Rows are points. Each copy is the shape, with its points in the same order, turned, moved and blurred by noise. Is it also mirrored, or only turned?
In the rows, 128 means zero.

Shape (6 x 3):
[[135 148 170]
 [138 123 177]
 [112 115  99]
 [ 73 113 106]
 [ 82 134  93]
 [129 125 173]]
Copy 1 (6 x 3):
[[121 181 154]
 [139 176 164]
 [135 105 122]
 [116  82 151]
 [103  93 127]
 [140 167 170]]
Copy 1 is: only turned
Copy 2 (6 x 3):
[[133 159 114]
 [139 171 139]
 [106  94 144]
 [ 66 109 142]
 [ 71  97 120]
 [139 165 128]]
Copy 2 is: only turned
Copy 3 (6 x 3):
[[161 157 141]
 [131 167 147]
 [102  93 151]
 [ 87  99 109]
 [108  73 119]
 [124 162 144]]
Copy 3 is: only turned

Shape (9 x 4):
[[102 136  62 155]
 [129  81 156 151]
 [131 161  97 171]
 [153 140 158 108]
 [ 94 163  72 116]
 [141 101 153  95]
 [125  99 152 122]
 [123 154 153 134]
 [103 130 130 180]]
Copy 1 (9 x 4):
[[ 76 125  98 177]
 [103 104 185 116]
 [ 91  96  80 146]
 [160 119 129  97]
 [108 166  87 163]
 [151 136 164 116]
 [119 130 166 112]
 [120 122 120  90]
 [ 69 111 128 121]]
Copy 1 is: mirrored
Copy 2 (9 x 4):
[[110  72  92 137]
 [ 97 157 155 103]
 [134  67 145 133]
 [166 152 153 123]
 [141  97  80 167]
 [150 176 127 109]
 [120 164 139 117]
 [149 134 162 150]
 [ 95 105 162 139]]
Copy 2 is: only turned

Shape (9 x 6):
[[147 123 128 150 123 179]
 [131  95 126 136 131 131]
 [ 86 120 135 102 135 160]
 [145 148 174 167 143  87]
 [175 117  91 146 136 138]
 [170 126 115  85  66  81]
 [165 121 114 137 127  79]
 [ 96 155 142 103 150 120]
 [ 85 140  89 175 158 104]]
Copy 1 (9 x 6):
[[166  85 100 111 149 133]
 [143  99 139 126 142  99]
 [156 125 104 114 102  75]
 [148 160 137 161 188 126]
 [113  87 123 103 153 142]
 [127 134 196 135  93 172]
 [103 126 160 144 151 140]
 [134 164 100 137 114  87]
 [ 93 111  77 185 143  88]]
Copy 1 is: mirrored
Copy 2 (9 x 6):
[[153 163 147 122 104 136]
 [141 107 128 131 104 136]
 [ 95 144 106 138 112 110]
 [ 97  92 186  94 116 176]
 [180 118 157 133 136 141]
 [157  77 105  51 164 120]
 [150  70 151 105 143 148]
 [ 73 119 132 125 143 124]
 [105  89 191 161 117  94]]
Copy 2 is: only turned

Shape (13 x 8):
[[124  94 106 173 146 126 101 132]
 [131 168 122 142 128  93  99 126]
 [123  96 114 146 115  94 113 150]
 [173 163 113 159 109 102 187 133]
 [125  97 122 146 128  99 151 143]
 [120 102 177 172 111 108 200 125]
 [126 137 106 143 158 119 102 141]
 [118  92 111 175 122 112 114 154]
 [123 164 130  57 112 114 111 123]
 [143 105 109 168 108 172 109 135]
 [147 105 109 163 122 177 122 193]
 [181 103 108 102 115 103 122 133]
 [163 154 163 125 116 157  97 128]]
Copy 1 (13 x 8):
[[117  55 120 152 111 168 108 116]
 [121 135 100 154 114 126  81  89]
 [109  77 110 129  95 120 125  95]
 [139 139  59 185 127  95 162 125]
 [132  79 116 146 111 113 140 112]
 [154  78 122 189  93  71 144 160]
 [109 104 118 152 151 153 105  98]
 [107  64  98 142 105 140 115 116]
 [130 176 146  98 139  96 106 109]
 [110  98  98 141 116 166 113 165]
 [ 67  81  94 142 142 152 134 170]
 [102 138 126 132  98 137 164 112]
 [ 93 156 130 159 113 129  91 160]]
Copy 1 is: mirrored
Copy 2 (13 x 8):
[[180 120 175 161 116 118 136 130]
 [119 158 158 167  82 102 145 167]
 [158  96 150 147  94  92 144 148]
 [112 139 130 161 157  96 195 192]
 [147  93 140 155 133  95 138 159]
 [114  99 117 165 188  65 135 131]
 [147 132 173 174  97 130 133 163]
 [174 101 155 165 108  99 149 129]
 [ 83 136 117 125  66 142 113 182]
 [164 128 148 144 123 150 171 107]
 [153  82 150 177 118 166 186 115]
 [126 100 161 100 107 125 161 183]
 [ 83 147 164 140 105 147 153 119]]
Copy 2 is: only turned
Copy 3 (13 x 8):
[[ 91 119  94 143 116 159 120 127]
 [162 116 116 177 130 157 152 117]
 [133 117  96 120 134 168 133 146]
 [149 163  91 125 147 162 211  72]
 [127 148 109 109 135 167 145 132]
 [113 196 131 107 144 137 191 146]
 [131 113 114 154 104 177 127 104]
 [ 98 117  89 127 127 171 142 145]
 [207  97 161 122 119 130 135 103]
 [ 87  95  88 122  98 123 158 111]
 [ 90  95  96 100  69 171 180 118]
 [172 126  72  96 117 145 130 105]
 [157 116 111 149  66 105 170 112]]
Copy 3 is: mirrored
Copy 4 (13 x 8):
[[172 125 126 127 142 128 178 105]
 [124 159 141 151 130 131 123  91]
 [146 113 149 125 163 109 154  74]
 [ 89 121 183 107  84 164 150  84]
 [123 109 165 118 156 133 168  94]
 [105  59 201 138 129 130 170 139]
 [151 154 124 132 146 151 143 104]
 [173  99 143 136 147 126 160  79]
 [ 64 155 110 120 174 120 104 111]
 [157  96  97 108 105 125 149 108]
 [181  74 111  88 129 159 134 103]
 [116 145 146  67 142  97 139  82]
 [125 135 117 112 112 117  90 141]]
Copy 4 is: mirrored

Shape (12 x 9):
[[157 114 130 120 135 132 170 132 145]
 [145 123 149 148  94  91 154 137 121]
 [135 132 158 152 135  85   7 117 107]
 [141 134 116  94 113 112 151 154 117]
 [133 121 132 115 131 120 171  88 123]
 [107 152  94 107 128  94 156 134 147]
 [115  92 127  99 120 116 148 104  99]
 [115  98 165 107 121 126 134 135 151]
 [127 112 149 160 137 131 171 141 105]
 [118 179 104 109  77 128 117 141 132]
 [122 121  93 102  99 130 170 137 145]
 [129  91  97 126  92 129 162 139 145]]
Copy 1 (12 x 9):
[[113 127 114  91 104 113 130 127  97]
 [ 98 135 105  88 130 153 148 148 145]
 [165 227 150 164 161 204 139 154 131]
 [110 119 122 119 120 106 140 171 124]
 [ 85 142 113 108  96 124  96 126 122]
 [ 92 110 168 112 134 114 109 155 124]
 [ 70 155 110 146 101 119 124 131 128]
 [ 92 132 112 132 124 155 143 134  78]
 [112 122 121 103  76 153 154 117 135]
 [137  97 128 148 170 123 114 161 146]
 [ 90  99 125 118 134  90 132 132 120]
 [ 86 118 118 110 139  98 158 111 122]]
Copy 1 is: mirrored
Copy 2 (12 x 9):
[[130 175 143 138 137  95 118 141 125]
 [116 150 101 142 155  95 149 113 149]
 [115  40  42 131 101 142 113 136 106]
 [135 136 148 136 160 105 157 154 126]
 [ 99 170 137 115 135 105 115 161 158]
 [131 157 147 118 161 160 154 149 133]
 [123 131 133  91 150  94 119 160 166]
 [161 137 122 145 141 108 100 142 163]
 [108 157 126 127 175  88  91 112 131]
 [111 104 165 151 146 152 170 127 149]
 [141 157 177 116 151 119 150 128 152]
 [152 156 161 108 136 102 139 107 152]]
Copy 2 is: only turned
Copy 3 (12 x 9):
[[134 141 127 117 134 166 109 153 136]
 [139 138 136 139 193 162 121 143  98]
 [106  91 163  81 210  58 159  79  98]
 [110 164 104 123 164 137  92 147 115]
 [154 150 112 124 122 146 127 143 102]
 [149 180 112 148 152 117  87 115 130]
 [143 126  91 130 137 119 118 152  85]
 [151 102  93 111 161 138 115 131 143]
 [133 103 140 143 141 179  99 124  97]
 [ 83 175 103 155 174 117 129 108 136]
 [133 161 102 156 140 133  99 159 143]
 [132 132 120 167 148 135 104 175 143]]
Copy 3 is: only turned

Shape (16 x 11):
[[146 141 142 117  97 138 154 100 117  97 160]
 [130 145 128 121 100 115 117 103 129  99  89]
 [126 146 162 128 135 154 125 110 114 144 148]
 [146 146 127 102 141 146 144 112 155 179 152]
 [133 145 152 111 101  80 144 134 147 118 155]
 [137   7 107 109 153 154 147 132 102 105 106]
 [137 135 148 121 106 127 127 184 114 128 128]
 [ 86 145 111 105 124 147 107 111 114 114 154]
 [ 69 132 155 136 107  76 162 101 116 140 148]
 [150 140  72 114 184  95 146 113 104 105 123]
 [109 133 149 127 123 151 151 138 121  97 153]
 [146 143 109 107 106  95 160 127 103 124 143]
 [132 135 149 106 103 154 106 103 119 129 102]
 [131 117 121 119 146 153 142 112 127 166 139]
 [121 119 151 132 110  90  93 167 105 140 145]
 [ 93 119 116 209 121 131 130 104 114 100 122]]
Copy 1 (16 x 11):
[[146 166 121 128 153  95  92 122 154 105 155]
 [115 127 140 169 174 121  92 126 149 136 114]
 [125 160 121 101 135 114 143 142 164 112 130]
 [ 92 133  99  63 165 120 111 138 153 106 138]
 [138 123 168 112 143 130  75 140 148 111 157]
 [104 158 131 160 187 118 173 122  26  84 145]
 [136 121 176 123 137 120 153 111 152 126 166]
 [129 150 119 108 149  86 129 137 136 171 114]
 [186 150 145 113 165 147  94 187 133 131 125]
 [124  86  97 138 134  95  99 136  97  93  92]
 [144 148 121 132 141  97 134 150 144 135 171]
 [161 109 145 105 153 114  90 118 137  96 132]
 [100 159 145 139 182 111 130 114 159 127 115]
 [111 139  98  85 162 127 146 136 126 112 124]
 [135 129 187 107 118 148 130 130 123 143 128]
 [166 156  86 177 133 165 131 138 125 149 121]]
Copy 1 is: only turned
Copy 2 (16 x 11):
[[141  95 129 100 101 158 149 119 129 113 162]
 [102 125 112 134 141 146 137 107 143 157 175]
 [117  73 141 118 110 131 114 125 101 130 147]
 [131  59 142 107 115 140 129 158 118 165 108]
 [143  94  87  91 109 127 124 145 161 123 153]
 [165 142 106 161 138 150 149  40 101 118  49]
 [165 117  99 134 127 127 101 144  96 141 153]
 [121 115 144 128  89  94 135 106 120 161 152]
 [122  61  95 120 136  91 141 109 163 106 163]
 [ 86 140  89 139 100 129 197 147 119 126 102]
 [149 106 125  97 119 113 132 109  86 120 155]
 [144 101  92 133 109 143 167 142 132 129 150]
 [117  94 126 140 130 164 107 101 119 167 152]
 [131  73 142 134 128 138 147 120 109 145 103]
 [166 112  94 154 115  98  84 139 140 117 141]
 [105 136 149 133 183 100 143 102 115  93 162]]
Copy 2 is: only turned
Copy 3 (16 x 11):
[[146 154 122 169  83 104 110 161 101 135 139]
 [125 154 110 142 132 125 112 116  69 146 147]
 [119  98 144 145  88 130 113 152 111 131 138]
 [137 121 185 141  96 132 124 140 134 174 110]
 [147 156 129 123  88  97 164 148  88 148 138]
 [176 135 131 134 172  83  85  98 189  79 163]
 [137 119  94 132 112 131 162 144 133 151 162]
 [133 145 116 108  88 157  91 147 110 119 121]
 [113 144 131 109  51  90 148 101  87 103 125]
 [137 187 161 156 152 156 146 130 119  92 108]
 [115 141 111 134  91 109 116 166 133 122 147]
 [156 169 126 160  92 126 157 122 112 130 130]
 [133 116 124 144 116 137  92 122  91 156 162]
 [135 112 163 143 107 129 110 123 146 135 116]
 [161  99  99 104 108 130 172 132 103 121 146]
 [ 90 121  83 146 125  96 108 121  98  85  89]]
Copy 3 is: mirrored
Copy 4 (16 x 11):
[[137 138  97 149 136 141  97 118 110 105 115]
 [165 124 157 167 129 152 131 133 114 134 146]
 [132  85 116 105 128 152 112 129 125 113 118]
 [124 112 132  90  88 132 127  96 116  94  94]
 [116 138 132 162 131 140 150 148 135  89  93]
 [120 147 130  84 165  36 126 129 126 184 159]
 [129  79 137 159 152 109 128 121 149 126  88]
 [123 122 130 123 124 172 105 123 118 170 101]
 [ 78 115 106 154 106 157 157 178 114 120 129]
 [142 157 157 129  71 109  84 150 174 146 130]
 [103 111 124 137 155 137  90 130 115 125 114]
 [134 135 108 165  94 118 123 133 140 117  98]
 [173 100 133 128 140 147 135 110  98 133 130]
 [120 105 123  89 101 116 120 108 123 128 126]
 [124  91 124 143 155 139 170 143 174 135  94]
 [ 89 104 128 155 134 157 108 123 152 143 199]]
Copy 4 is: mirrored

Shape (15 x 12):
[[142 131 145 137 140 131 158 161 177 126 152  96]
 [ 75 108 102 145 139 129 206 134 122 151 116 149]
 [120 106 139 153 110 107 131 130 152  96 156 128]
 [113 115 138  84 110 140  74 111 118  85 132 134]
 [150 148 160 115 130 148  96  67 149 105 124 141]
 [147 127 115 132 104 124 158 137 176  86  98 129]
 [122 115 125 164  94 126 133 161 198 110 139  85]
 [146 131 138 126  72 139 103 151 105 131 144 138]
 [166 110 162 123 134 107 106  97 132  91 125 154]
 [116 123 139 124  93 125 118  72 109 126 129 118]
 [ 80 120  90 179 162 154 189 110 132 156 128 214]
 [160 135 121 136 122 124  76 117 105  76 127 101]
 [149 142 112  90  98 112 107  88 140  93 165 120]
 [112 130 111 139 118  86 124 152 169 144 119 119]
 [182  85 121 102 120 137  79  82 141 100 127 122]]
Copy 1 (15 x 12):
[[165 161 148 153 127 146  99 190 112 120 159 119]
 [107 109 175 127 127  72 157 148 115 162 150 119]
 [178 133 158 124 116 140  85 138 133 143 123 139]
 [128 124 121 166 142 166  60 119 104 161  79 169]
 [124 187 155 157 156 178  89 118 128 134  83 160]
 [159 157 137 113 172 136 102 182 134 167 117 123]
 [214 140 122 126 136 160 114 169 112 138 153 121]
 [135 156 109 144 102 155  80 113 103 166 110  96]
 [121 160 158 117 147 156  55 128 142 119  82 144]
 [131 129 150 161 142 154 107  88 137 151  92 122]
 [ 96 166 190  98 110  58 172 123 107 168 143 165]
 [159 153  89 157 135 145  73 125 145 122  75 143]
 [149 160 132 173 150 161  58 112 158 169 119 144]
 [140 125 120 110 130 160 116 153 134 144 169 132]
 [147 162 121 138 192 152  37  97 118 124  99 148]]
Copy 1 is: mirrored
Copy 2 (15 x 12):
[[101 100 128 111 106 153 134 124 135 105 183 156]
 [126 113 116  73 110 113  74 199 149 137 120 156]
 [137 159 132 120 112 163 134 141 126  97 139 146]
 [129 162 137 149 152 141 120  81 134 110  80 127]
 [108 159  90 178 150 114 140 108 119 112 130 120]
 [126 133 131  89 155 114 166 141 139  95 152 148]
 [ 95 138 165 100  99 159 171 143 151  90 165 145]
 [146 127 157 151 100 129 154 110 118 136  95 166]
 [159 146 101 154 152 138 136 116  90  94 131 121]
 [124 172 107 132 103 115 130 121 110 138  98 115]
 [130 121  97 133 141 117  68 249 158 149 121 170]
 [134 172 168 145 149 136 137  91  90 134 141 125]
 [146 174 105 131 136 146 157  81 142 146 131 130]
 [142 124 155 110 101 128 133 146 167 113 154 110]
 [125 147 115 145 171 163 169 104  97 131 109  91]]
Copy 2 is: only turned
Copy 3 (15 x 12):
[[133 147 177 166 102 154 112 151 115 114  93  98]
 [ 95 158 104 120  91 122 106  85 110 159 106  76]
 [128  98 166 132 115 151 117 127  98 110 128 109]
 [121  77 149  98 164 120 123 174 142 152 143 149]
 [108 107 147 105 140 168 147 163 158 124 127 188]
 [107 147 145 136 150 143 130 136  79 112  93 127]
 [133 129 166 147 105 159 108 187  69  87 111  98]
 [171 104 121 140 142 130 160 159 126 130 156 108]
 [127  99 161 136 141 144 119 110 143 110 132 180]
 [135 126 125  88 122 160 120 135 131 152 160 151]
 [ 68 133  76 143  59 119 150  69 124 147  95 111]
 [166 105 163 107 124 125 136 167 107 136 125 182]
 [107 116 183 119 147 156 156 164 111 154 166 154]
 [124 157 162 122  99 106 120 150 116 102 126  97]
 [126 110 145 138 152 137 109 168 110 132 155 204]]
Copy 3 is: only turned
